Rows are points. To make a cloud, some directions were put in groups of two or more. Within a group, all points are equally far from the middle, so they leave a hole (a ring in 2 directions, a hollow ball in 3). The other directions are filled evenly. Then the cloud was stretched, turned, moved and blurred a little. How many holes are there, and how many directions does each take, smallest first?

Cloud:
[-0.01 +2.12 +2.02]
[-2.51 -1.51 +1.40]
[-0.55 -2.67 -1.13]
[-1.78 +2.45 +0.75]
[+0.06 -0.30 +3.37]
[-0.46 +2.27 -0.36]
[-2.44 -0.11 -1.11]
[+0.76 -0.98 +1.27]
[+0.10 -0.61 +2.96]
[+0.61 -2.57 -1.10]
[-2.52 -0.84 -0.52]
[-3.50 +0.00 +1.88]
[-2.04 -1.80 +2.34]
[+0.85 +0.18 +1.61]
[-1.66 -1.88 -2.02]
[-3.01 +2.37 +2.21]
[+0.64 +1.76 +0.07]
[-1.94 -1.92 -0.06]
[+1.28 -0.59 +0.41]
[+0.28 +1.72 +2.01]
Holes: 1 (2)

Cloud, 31 rows:
[-0.82 -1.37 -0.34 -2.84]
[+2.40 +1.10 -1.32 +1.69]
[+0.01 +1.53 +1.30 -1.82]
[+0.19 +1.61 +0.41 -2.51]
[-1.54 +1.81 -0.13 -1.64]
[+0.71 -2.09 +0.64 -0.01]
[-1.78 -1.93 -0.87 -0.13]
[-0.88 +0.77 +2.02 -0.03]
[+2.07 +0.58 -3.61 -1.00]
[+0.12 -2.03 +0.11 -2.15]
[-1.10 -2.10 -0.77 +0.10]
[+0.46 +0.96 -4.30 -0.26]
[+0.13 +0.28 +0.76 -3.10]
[+2.23 -1.04 +0.37 -2.19]
[-0.94 +1.32 -1.24 +2.21]
[+0.42 +0.47 -2.52 -3.13]
[+1.97 +1.17 -3.43 -1.31]
[+2.89 -0.17 -1.84 -1.89]
[-2.41 -0.83 -1.86 +0.52]
[+0.50 -1.78 +1.52 -0.96]
[+1.99 +1.85 -0.02 +1.23]
[+0.77 -1.59 -2.44 -1.91]
[-2.41 -0.57 -2.44 -1.40]
[-1.25 +1.14 -3.38 +1.03]
[+0.23 +1.51 -3.90 +0.53]
[-1.85 -0.51 -2.53 -2.18]
[-0.04 +0.61 -0.87 -3.47]
[+3.42 +0.45 -0.36 -0.75]
[+2.78 -0.28 +0.30 +0.74]
[+2.03 +1.14 -1.16 -2.77]
[+1.48 -0.73 +0.81 +1.49]
Holes: 1 (4)

Cloud:
[+2.70 -0.05 +0.35 +0.01 +3.30 -1.24]
[+1.47 +0.70 -1.38 -0.76 +3.33 -0.92]
[+4.56 +1.43 -1.00 +0.48 -0.88 +1.94]
[+0.02 +2.50 -0.78 +0.89 +2.38 +0.69]
[+0.25 +0.44 +2.39 -0.60 +3.20 -1.11]
[+0.76 +1.49 +2.79 -1.91 -0.79 -1.19]
[+2.15 +1.47 +3.03 +2.71 -0.10 +0.89]
[+1.27 +2.67 -0.44 +0.97 -1.86 +2.81]
[+4.39 +0.52 -1.81 -0.16 -0.90 +1.76]
[+2.29 +1.76 +2.67 +2.61 +0.65 +0.00]
[+3.08 -1.57 -2.21 +0.37 +0.01 +0.03]
[+0.20 +1.46 +1.86 +3.80 -0.39 -0.07]
[-0.36 -0.05 +1.60 +2.38 +1.68 +2.02]
[-2.16 +3.07 +0.81 -0.12 +0.23 -0.56]
[-0.22 -1.01 -0.94 -1.49 +2.77 +0.99]
[-0.99 -1.15 +0.38 -0.08 +1.94 +2.14]
[+1.65 +1.90 +2.23 -0.50 -1.39 -2.18]
[+0.08 +2.47 +0.98 +3.35 -0.22 +1.01]
[-0.77 -1.33 -0.58 -2.39 -1.37 -0.06]
[+0.83 +2.77 -1.66 +1.36 -2.42 +0.15]
[+4.50 -0.83 -0.68 -1.36 -1.45 +0.41]
[+2.79 +3.39 -0.34 -0.07 -0.59 -0.89]
[-0.86 +1.45 -2.43 -0.01 -1.65 -0.18]
[+1.12 +0.17 -2.77 -1.65 -1.09 -0.46]
[+0.95 -0.02 +0.27 -2.70 +1.21 -2.25]
[+4.06 -1.70 +1.02 +1.35 -1.59 +1.60]
[-0.32 +0.20 -0.76 +1.37 -3.58 +1.62]
[+1.42 +1.17 -1.21 -2.67 -1.44 +1.92]
[+1.46 +2.29 -0.53 +1.01 -3.88 +1.18]
[-2.86 +0.13 -0.85 +0.52 -0.10 -0.43]
[+0.38 +0.78 +2.75 -0.91 -0.15 -2.46]
[-0.33 +0.21 +0.46 -3.08 -1.21 -1.13]
[-2.36 +1.22 -1.01 +1.53 +0.17 +0.33]
[+2.57 +1.56 +0.35 -1.84 -3.31 +0.71]
[+1.92 +0.74 -1.37 -1.96 -0.28 -2.20]
[-0.49 +2.14 +0.14 -1.98 +0.97 -2.30]
[-2.15 -0.22 +0.61 +0.62 +2.63 -0.63]
[-0.01 -2.14 +1.08 -1.22 -1.36 +1.95]
[+0.92 -1.59 +0.14 +2.59 -0.67 -1.31]
[-1.59 -0.43 +2.32 -0.75 -0.05 +1.71]
[+0.39 +2.45 -0.64 +3.18 -1.26 +0.69]
[+2.01 -1.62 +0.14 -0.29 -0.01 +3.60]
[+3.80 +0.43 -1.60 +1.31 -2.23 +1.63]
[+1.38 +0.24 +0.66 +1.85 +3.50 +0.37]
[+2.72 -2.40 -1.25 -1.78 -0.17 +0.98]
[-1.19 +0.07 +1.11 -0.52 +0.83 +2.70]
[-2.07 +1.49 +0.02 -0.71 -0.14 +1.80]
[-0.41 +0.11 +1.38 -1.43 +2.61 -2.19]
[+2.89 +2.96 -0.91 -0.75 +0.34 +1.39]
[-0.93 -0.60 -1.78 -2.29 +0.26 -0.48]
[-1.96 -0.66 -1.09 +0.10 -0.66 -1.60]
[+2.99 -1.59 -0.23 +1.59 +0.91 -1.24]
[+2.50 +1.00 -1.91 +1.35 -2.89 +0.23]
[+3.11 -0.10 +0.49 -3.03 +1.00 -0.34]
Holes: 1 (6)
